Each row of a before or after table is a point. One or more steps were done to the points. Then noise was added and the rows were shuffled. The steps act on columns, c1 being the first. What was done? A step turns or swaps two columns, mirrors them in a line or flattens them onto one, adds a multiple of one to another, or multiplies or shifts one. Angles are multiples of 10 degrees, from the lower column toward the higher: turns from -170 to 170, lines from 10 to 170 but not 90. Use the fewest steps. Two steps may share a column if one is a turn and the other turns, adds or multiplies; they go together, in the order done. Otherwise the lowest column goes first.

Before:
.09  -.93  -.27
.22  -.24  -.78
-.58  -.42  -.27
.07  -.50  .12
.12  -.12  .14
-.08  -.29  .51
.42  -.47  .02
-.32  -.08  .37
.01  -.45  .62
After, 9 rows:
-.51  .12  .37
.21  -.39  .26
-.10  -.93  .24
-.08  -.04  .17
.03  -.59  -.57
-.27  .00  .60
-.79  -.49  -.02
-.19  -.09  .75
-.13  -.37  .35
Steps: shift c1 by -.20; turn c2 and c3 by -30 degrees

Before, 10 rows:
.04  -.38  .00  .75  -.25  .67  -.06  -.05
-.37  .22  .27  -.32  .04  .00  -.05  -.13
.46  -.32  -.03  .05  .10  -.28  -.26  .06
-.21  -.06  -.37  .00  -.18  .02  -.22  -.02
-.13  .17  -.04  -.27  .05  .33  -.14  -.24
.22  -.09  -.35  .47  .07  -.01  .18  -.24
-.03  -.24  -.21  -.15  -.62  .04  .52  -.21
-.35  -.19  .17  -.16  .17  .15  .13  -.05
-.36  .45  .30  -.22  .08  -.14  -.26  -.10
.09  .41  .01  -.04  -.23  .19  -.34  .90
After:
.01  .49  .03  -.59  -.52  .47  -.06  -.33
-.08  .36  -.09  .18  .22  -.16  -.15  -.18
.04  .32  .05  -.18  .15  .17  -.34  .93
.00  .03  -.01  .19  .15  -.46  -.27  .14
.17  -.38  .22  .06  -.09  .20  -.26  -.05
-.12  -.05  -.13  -.46  .44  .10  .52  -.30
-.08  -.04  -.09  -.17  -.44  -.04  .18  -.25
-.27  .01  -.32  -.16  .10  .05  -.23  -.04
-.02  .07  -.02  .19  .26  -.24  -.05  -.01
-.06  .08  -.07  .22  .05  .18  .12  -.16
Steps: flatten c1 and c3 onto the line at 50 degrees; turn c2 and c6 by -70 degrees; turn c6 and c8 by -30 degrees; turn c4 and c5 by -120 degrees

Before, 9 rows:
-.13  -.21  -.15  .25  .38  -.49  -.33  -.34  -.15  -.23  -.23  -.25
.05  -.23  -.28  -.31  -.12  -.03  .54  -.09  -.12  .61  -.23  -.09
.00  -.14  -.21  .52  -.25  -.45  -.35  -.21  .62  .10  -.28  .37
-.24  -.29  .25  .25  -.40  -.35  .24  -.25  -.36  .09  -.04  .17
.40  -.09  .09  -.37  .37  .52  .35  .14  .14  .08  -.04  -.27
.30  .12  .31  -.08  -.34  -.20  .00  .21  .49  .64  .10  .31
-.22  .12  .04  .16  .07  .24  -.17  .09  .07  .06  -.11  .23
-.32  .33  .03  .37  -.01  -.05  .51  -.01  .29  .06  -.12  -.39
-.22  .57  .12  -.06  -.46  .50  -.12  -.03  .35  -.01  -.65  .34
After, 9 rows:
-.23  .57  .21  .10  -.46  .58  -.36  .95  -.06  .29  -.64  -.32
.30  .12  .52  .15  -.37  -.35  -.50  -.83  .10  -.10  .08  -.28
-.32  .34  .05  -.44  .01  .10  -.21  .10  .55  .01  -.16  .29
.40  -.11  .12  .33  .35  .33  -.04  -.08  .35  .10  -.05  .37
-.22  .09  .08  -.15  .05  .36  -.10  .05  -.15  .12  -.10  -.26
-.13  -.20  -.24  -.32  .37  -.41  .12  .68  -.33  -.12  -.24  .21
-.23  -.28  .41  -.24  -.38  -.23  .41  .06  .16  -.27  -.05  -.21
.00  -.12  -.34  -.42  -.21  -.46  -.63  .36  -.24  -.10  -.27  -.48
.05  -.20  -.45  .27  -.13  -.03  .17  -.22  .51  -.18  -.22  .11
Steps: add -0.5 times c1 to c6; multiply c3 by 1.6; turn c4 and c12 by -170 degrees; turn c7 and c9 by 80 degrees; add 1.5 times c11 to c10; turn c8 and c10 by 110 degrees
